Each row is a point. The last column is the point's height on a tilted bowl or saddle (a function of degree 2), plus a little noise. Along how many of its main directions does it bend up, bend down or stay straight?
In the rows, zero is written as 128.

Points, 10 rows:
[[ 54 139  70]
 [146 125 162]
 [ 92  67 167]
 [164 121 154]
 [ 81 183 113]
 [136 172 193]
 [ 99 203 160]
 [ 53 136  70]
 [ 68 124 105]
 [127 154 172]]
Directions: 1 up, 1 down, 0 straight

Points (18 x 4):
[[130 144 116 136]
 [138 159 185 150]
 [157 190 160 162]
 [107  98 100 141]
 [ 91  86  99 149]
 [103 213  89 182]
 [151 183 201 176]
 [122 184 116 149]
 [161 154 109 153]
 [129  74 199 157]
 [112 104 141 129]
 [108 130 100 140]
 [106 162  76 165]
 [186 158  38 239]
 [ 97  95  89 150]
 [191  85 229 212]
 [121  74  94 146]
 [148 206 130 167]]
Directions: 3 up, 0 down, 0 straight

Points, 15 rows:
[[108 166 176  99]
 [126 210 114  75]
 [ 64 131 143 111]
 [ 53 129 185  86]
 [111 133 126 104]
 [130 171  43  64]
 [109 125 146 101]
 [209 125 161 126]
 [143 185  90  66]
 [188 124 178 123]
 [139 225  99  49]
 [126 133 180  99]
 [127 126  90  99]
 [170 131 183 114]
 [ 67  99 193  65]]
Directions: 1 up, 1 down, 1 straight

Points:
[[ 96 153 106  89 145]
 [ 67 100 108 158  96]
 [119 123  75  68 217]
 [122  61 105 104 129]
 [109 145 149 156 148]
 [127 161 131  96 138]
 [173 139 115  95 153]
 [130 175  94 155 122]
 [142 194 112 196  75]
 [ 99 175 120 194  96]
 [202 111 156 134 104]
 [109  92 146 231 127]
 [154 137  93  88 186]
 [ 88 123  57  94 197]
 [130 149 122 249  88]
 [199 153 137 144 105]
 [111 149  77  63 204]
 [138 157 127 169 137]
 [104 177  69 193  68]
 [ 90 164  83 194  75]
 [108 117 111 131 151]]
Directions: 1 up, 3 down, 0 straight

Points (25 x 5):
[[229 136  56 100 209]
 [180 147 128  59 171]
 [145 156 136  58 164]
 [ 92 168 125 110 145]
 [120 123  63 100 150]
 [141 197 136  80 165]
 [105 208 130 122 161]
 [ 84 108  77  83 156]
 [120  38  74  67 187]
 [162 140 154 100 149]
 [ 61 170 111  59 183]
 [167  64 146 175 173]
 [191 133  99   8 223]
 [ 95 122 188  96 163]
 [123  98 167 115 146]
 [122 181 112  91 151]
 [122  99 145 137 137]
 [185 202  77  76 190]
 [208  67 105 125 185]
 [ 97 126 132 102 139]
 [163 119 100 121 144]
 [120 130  68 120 145]
 [ 88 130 183 159 156]
 [173 100  76  91 163]
 [153 115 111 195 165]]
Directions: 4 up, 0 down, 0 straight

Points:
[[122 152  88 213  85 106 109]
 [162  61 124 105 140 134 133]
 [ 93 126  54 150 115 181 173]
 [157  86 106 163 155 140 124]
 [166 177  52 154 132  19  43]
 [116 155 103 132  67 114 129]
 [224 176 140  38  43 205  20]
 [143  97 113 158 123  29 122]
 [111 107 141 160 178 101 115]
 [121 122 125 124 131 150 127]
 [138  78 184 101 184 137 126]
 [104 160 134   7 171 150  54]
 [170 117 173 118 183  68 177]
 [113 137 110 125 117  93 135]
 [ 53 139 148 132 138 107 103]
 [ 52 143  66 228 121  93 153]
 [ 91 138  76  38 117 125  94]
 [154 197  93 110 227 131  36]
 [102 140 177  67  77 153 117]
 [202 138 113 149  99 134  89]
 [139 143 139 200  80 165  78]
 [144 188 148 179 123 112  99]
 [163  71 128 134 191  92 141]
 [201 114 117 109 104  70 130]
 [198 141 108 168 205 127  82]
 [132 132  68 129 205 139  96]
 [146 116 133  60  86 150 116]
 [ 81 105 147 100 144  55 111]
 [146 136 134 131 115 140 127]
 [145 102  73 195 126 229  97]
 [142 137 121 108 144 157 118]
 [ 41 128 146 118 202 123  51]
 [ 38 154  62 143 167  82 111]
 [107 141 149  84 109 109 134]
 [156 150 194  52 200 201 108]
 [153 157 172 116  89 163 122]
 [ 95 155 174  92  99 149 125]
 [193 202 129 168 134 100  71]
 [ 68 136 110 162 212 161  70]
 [ 77  96 108 186 147 115 128]
 [111 111 120  39 154 179  70]
 [ 63  82 200 203 108 123  26]
 [140 129 165 143 158 115 136]]
Directions: 1 up, 4 down, 1 straight

Points, 64 rows:
[[167 180 163 117  81 133 171 154 168]
 [ 72 188 106  85  94 108 129  95 123]
 [168  88 108  76  14 143 121 127 170]
 [135 119 168 108 146 123 172  80 152]
 [105 165  83 200 151 149 201 119 173]
 [222 147 161  83 152  23 128 113  58]
 [ 97  83  93 103 199 144  53 161 216]
 [ 91 138  74 163 178  87 100 222  87]
 [121 142 147 161 106 152 101 187 113]
 [169  96 150 163  94 170 223 144 188]
 [152 140 107 105 145 148  79 111 152]
 [158 157 121 118 137 146 179 106 155]
 [104 119 140  83 131 105  80 118 150]
 [103  93 152  99 116  62  64 136 150]
 [166 145  94 131  10 180 182 132 185]
 [ 64 193  90 249 122 175 127 102 143]
 [ 99 134 138 126 162 138 158  78 159]
 [ 82  74 205 118 168 156 109 135 207]
 [137 111 115 108 166 171 173 151 188]
 [174 122 103 110  93 143 216 126 169]
 [162  79  74  88 111 149 162 240 220]
 [117 108  76 123 152  89 120  61 131]
 [ 91 178 132 132 178 186  90 134 137]
 [ 65 169 158 125 150 185 137 175 143]
 [141  95 176 133 191 125 165 105 181]
 [117 149 118 123 128 126 191 129 137]
 [103  42 101 180 144  87 152 200 192]
 [146 159 147 169 133 146 186 138 157]
 [142 130 177 150 144 105  98 121 112]
 [148  68 175 116 114 125  50 145 150]
 [ 81  91 108  91 113  92  88 135 164]
 [ 72 107 155  95 147 128 106  93 194]
 [155 162  96 144 152 106 172 145 129]
 [196  57 102 135 104  88 131 203 144]
 [102  86 150 210 102 151 133  78 170]
 [ 93 151  72 132 102 156 142 112 131]
 [119 147 145 103 147 127  99 131 124]
 [ 94 131 102 149 148  41  78 170  77]
 [147 162  46 164 125 132 148  71 139]
 [164 176  37 235 141 152  94 204 116]
 [ 56 166 157 166 153 128 106 158 120]
 [148 111 143 156 134  87 107 112 122]
 [118 138  69 186 136  98 161  70 144]
 [165 120 131 125 125 183 161 147 169]
 [ 84 114 153  83 146  75 131 130 138]
 [113 172  66 196 161 131  85  57 151]
 [153 178 181 120 177 118  95  57 134]
 [125 116 166 177 109 162  35  86 145]
 [ 93 104 155 112 136 125 231 169 192]
 [112  59 143 182 121  83 149 136 179]
 [ 78 192 128 116 120 126 113 158 113]
 [ 72 157 141 177 103  88 112 162 138]
 [113 125 140  69 113  84 202  75 113]
 [114 120 212  79 112  55 117 128 144]
 [ 68  41 134 155 132  58  99 123 222]
 [157 148 166 187 128 116 215 156 195]
 [110 143 109  88 139 131  45 121 157]
 [119 138  62 118 188 187 191 178 217]
 [122 127 182  95 147 181 122  78 184]
 [175  54 102 137  90 190 140 168 163]
 [171  65 130 159 134 118 108  44 179]
 [128 153  98  98 135 201 202 160 198]
 [185 117 143 156 109  98 141 165 132]
 [177 138 167 113 129 150 154  97 155]]
Directions: 4 up, 2 down, 2 straight
